Each row of a before or after table is a point. The points were changed in one or more steps. Then noise was added and the rows were shuffled. The steps act on columns, c1 being the first. What was done? A step turns or swaps two columns, mirrors them in a line or flattens them onto one, adds a multiple of one to another, or multiplies or shifts one. Angles are multiples of 10 degrees, from the lower column toward the higher: turns from -170 to 170, lines from 10 to 170 but not 90. Use the fewest steps. Two steps may share a column if one is a turn and the other turns, adds or multiplies; they go together, in the order done. Otherwise the lowest column goes first.

Before, 13 rows:
[[ 0.02 -0.61 -0.51]
 [-0.49 -0.68 -0.58]
 [ 0.53 -0.04 -0.67]
 [-0.71 -0.55  0.01]
 [-0.35 -0.07  0.17]
 [ 0.42 -0.86  0.04]
 [-0.01  0.67 -0.56]
 [-0.42 -0.16  0.33]
 [ 0.15 -0.32  0.24]
 [ 0.48 -0.08 -0.06]
 [-0.28  0.17  0.09]
 [-0.39  0.17  0.61]
 [-0.30 -0.80 -0.26]]
After:
[[-0.39 -0.60  0.34]
 [ 0.53 -0.18  0.10]
 [-0.84 -0.02  0.02]
 [-0.36 -0.11 -0.32]
 [ 0.45 -0.56  0.53]
 [-0.24 -0.86 -0.33]
 [-0.13 -0.67  0.76]
 [ 0.34 -0.07  0.15]
 [ 0.25  0.15  0.17]
 [ 0.73  0.17 -0.10]
 [-0.42  0.66  0.35]
 [ 0.01 -0.80  0.41]
 [ 0.09 -0.32 -0.25]]
Steps: turn c1 and c3 by -130 degrees

Before:
[[-0.43 -0.14  0.27  0.40]
 [-0.65 -0.59 -0.14 -0.82]
 [-0.20 -0.04 -0.16  0.52]
 [-0.33 -0.33 -0.27  0.40]
 [-0.94 -0.28 -0.15 -0.71]
 [-0.59 -0.40  0.20 -0.57]
 [ 0.05  0.40  0.04  0.55]
 [-0.60 -0.21  0.26  0.57]
 [-0.60 -0.38 -0.31 -0.39]
 [ 0.42  0.15 -0.08  0.45]
 [-0.57 -0.20  0.14  0.67]
 [ 0.56 -0.14 -0.26  0.61]
 [-0.93 -0.34 -0.53 -0.67]
 [-0.42 -0.64 -0.13 -0.58]]
After, 14 rows:
[[ 0.04  0.17  0.00  0.58]
 [-0.21 -0.03 -0.14  0.44]
 [-0.58 -0.05  0.26  0.71]
 [ 0.57 -0.04 -0.28  0.48]
 [-0.41 -0.26 -0.12 -0.63]
 [-0.60 -0.16  0.19 -0.48]
 [-0.57 -0.07  0.12  0.75]
 [-0.94 -0.13 -0.51 -0.94]
 [-0.92 -0.13 -0.12 -0.80]
 [-0.65 -0.24 -0.16 -0.89]
 [-0.43 -0.06  0.28  0.53]
 [-0.58 -0.17 -0.30 -0.54]
 [ 0.43  0.09 -0.09  0.41]
 [-0.29 -0.13 -0.28  0.25]]
Steps: multiply c2 by 0.4; add 0.5 times c3 to c4

Before, 11 rows:
[[ 0.31 -0.02 -0.29  0.48  0.46 -0.74]
 [ 0.29  0.20  0.63 -0.12  0.29 -0.14]
 [ 0.28  0.87 -0.29  0.21  0.14  0.21]
 [ 0.17 -0.01  0.05  0.16  0.60 -0.01]
 [-1.13  0.27  0.03 -0.03  0.55  0.10]
 [ 0.40  0.16 -0.22 -0.57 -0.24 -0.45]
 [ 0.36  0.68  1.16  0.47  0.25  0.03]
 [ 0.49 -0.06 -0.14  0.44  0.61 -0.51]
 [-0.67 -0.05  0.51  0.45  0.33  0.19]
 [ 0.47  0.78 -0.32  0.55  0.56 -0.11]
 [ 0.39 -0.05 -0.18 -0.10 -0.89  0.10]]
After:
[[ 0.39  0.67  1.17  0.44  0.21  0.06]
 [ 0.38  0.18 -0.20 -0.62 -0.15 -0.48]
 [ 0.25  0.94 -0.26  0.24  0.08  0.26]
 [ 0.28 -0.07 -0.26  0.49  0.61 -0.65]
 [ 0.39 -0.02 -0.18 -0.11 -0.91 -0.03]
 [-0.69 -0.04  0.48  0.46  0.27  0.27]
 [ 0.53 -0.08 -0.14  0.42  0.70 -0.41]
 [ 0.49  0.72 -0.33  0.56  0.60 -0.01]
 [-1.14  0.27  0.01  0.04  0.55  0.21]
 [ 0.20  0.00  0.02  0.15  0.61  0.06]
 [ 0.29  0.20  0.61 -0.15  0.33 -0.04]]
Steps: turn c5 and c6 by 10 degrees

Before, 8 rows:
[[ 0.14 -0.30  0.73 -0.19 -0.16  0.31  0.36 -0.51]
 [-0.65  0.60 -0.34  0.20  0.41 -0.17  0.50  0.07]
 [ 0.19  0.77  0.45  0.22  0.50  0.48 -0.43 -0.32]
 [-0.27 -0.12 -0.23  0.79  0.21  0.68  0.29 -0.21]
 [-0.84 -0.12 -0.60 -0.27 -0.12 -0.23  0.17  0.17]
 [-0.03  0.59  0.02  0.44 -0.68  0.69 -0.10  0.49]
 [ 0.12 -0.32  0.45 -0.23  0.37 -0.34 -0.58  0.63]
 [-0.42  0.03 -0.39  0.96  0.21 -0.14 -0.16 -0.11]]
After:
[[-0.32  0.17 -0.32  0.32 -0.09 -0.53 -0.56  0.66]
 [-0.55  0.19 -0.52  0.29 -0.07  0.32  0.36 -0.51]
 [ 0.07  0.36  0.39 -0.70 -0.57  0.43  0.27 -0.23]
 [-0.08 -0.50  0.75 -0.40 -0.24 -0.40  0.45  0.09]
 [ 0.13  0.38  0.53 -0.94 -0.08 -0.23 -0.16 -0.09]
 [ 0.03 -0.45  0.03 -0.63  0.14  0.97 -0.08  0.47]
 [-0.35 -0.67 -0.37 -0.47 -0.65  0.06 -0.44 -0.33]
 [ 0.13  0.02  1.04  0.29  0.21 -0.07  0.16  0.19]]
Steps: mirror c1 and c3 in the line at 150 degrees; turn c2 and c4 by -160 degrees; mirror c5 and c6 in the line at 110 degrees

Before, 10 rows:
[[-0.14  0.79  0.19  0.91 -0.13 -0.26 -0.39 -0.17  0.29]
 [-0.38  0.28 -0.26  0.44  0.70  0.04 -1.06  0.47  0.09]
 [-0.02  0.39  0.16  1.06 -0.52  0.02 -0.68  0.59  0.03]
 [ 0.17 -0.33  0.09 -0.44  0.27  0.37 -0.02  0.09 -0.22]
 [ 0.27  0.26 -0.39 -0.74  0.08  0.02 -0.41  0.77  0.15]
 [-0.71 -0.14  0.38  0.78 -0.14 -0.44 -0.68 -0.15  0.95]
 [ 0.24 -0.43 -0.65 -0.54 -0.57 -0.44 -0.51 -0.21 -0.05]
 [ 0.17 -0.01  0.58  0.65  0.06 -0.60 -0.78 -0.04  0.38]
 [ 0.45 -0.23 -0.64 -0.05  0.26 -0.07 -0.03  0.49  0.13]
 [ 0.75 -0.14 -0.52 -0.57  0.07  0.61 -0.43  0.13  0.25]]
After (10 x 9):
[[-0.38 -0.37 -0.65 -0.04  0.23 -0.12 -0.21  0.49  0.15]
 [-0.41  0.20  0.19  1.05 -0.54  0.09  0.55  0.62 -0.07]
 [-0.83 -0.19 -0.48 -0.60  0.03  0.64 -0.16  0.14  0.24]
 [-0.11  0.85  0.13  0.95 -0.15 -0.30  0.38 -0.20  0.29]
 [-0.13 -0.29  0.05 -0.43  0.21  0.36 -0.12  0.09 -0.24]
 [ 0.07 -0.13  0.37  0.80 -0.16 -0.40  0.99 -0.14  0.97]
 [-0.51 -0.43 -0.65 -0.59 -0.57 -0.47  0.19 -0.15 -0.04]
 [-0.44  0.14 -0.25  0.41  0.72  0.02  1.06  0.48  0.10]
 [-0.47  0.05 -0.39 -0.72  0.08  0.03  0.17  0.77  0.14]
 [-0.66  0.05  0.57  0.64  0.05 -0.63  0.47 -0.03  0.39]]
Steps: turn c1 and c7 by -140 degrees; add -0.3 times c8 to c2

Before, 8 rows:
[[-0.09 -0.63  0.36  0.70  0.46  0.10 -0.03  0.77 -0.13  0.11  0.56]
 [-0.20  0.87 -0.02 -0.24 -0.09  0.88  0.18  0.01  0.16 -0.42 -0.36]
 [-0.04  1.26 -0.45 -0.33 -0.43  0.58  0.46  0.41  0.57 -0.21 -0.25]
 [-0.50 -0.24  0.18 -0.15 -1.08 -0.14  0.26  0.11 -0.67  0.11  0.02]
 [-0.03 -0.16 -0.45  0.50  0.35  0.08 -0.40  0.42 -0.35  0.02  0.30]
 [-0.22 -0.26  0.03  0.82 -0.12  0.38 -0.61  0.67 -0.20 -0.08  0.68]
 [ 0.02  0.63  0.20 -0.10 -0.99  0.38  0.43  0.07 -0.66  0.42 -0.25]
 [-0.19 -0.48  0.24 -0.26 -0.81  0.28 -0.12  0.28 -0.42  0.69 -0.01]]
After (8 x 11):
[[-0.05  1.27 -0.45 -0.32 -0.29  0.26 -0.57  0.41 -0.61 -0.12  0.56]
 [-0.19 -0.47  0.24 -0.25  0.38  0.22 -0.72  0.28  0.70 -0.40  0.19]
 [-0.09 -0.62  0.37  0.71 -0.12  0.44  0.43  0.78  0.18 -0.04 -0.36]
 [-0.04 -0.17 -0.44  0.51  0.27  0.25  0.46  0.43  0.31  0.19 -0.17]
 [-0.18  0.87 -0.02 -0.24 -0.14  0.43 -0.16  0.02 -0.36  0.29  0.84]
 [ 0.01  0.63  0.20 -0.10 -0.05  0.11 -1.07  0.07  0.78 -0.02  0.41]
 [-0.50 -0.22  0.19 -0.15  0.15 -0.08 -1.09  0.12  0.63  0.24 -0.10]
 [-0.22 -0.27  0.03  0.83  0.60  0.74  0.12  0.66  0.13  0.16 -0.28]]
Steps: turn c5 and c7 by 110 degrees; mirror c6 and c11 in the line at 20 degrees; turn c9 and c10 by -150 degrees
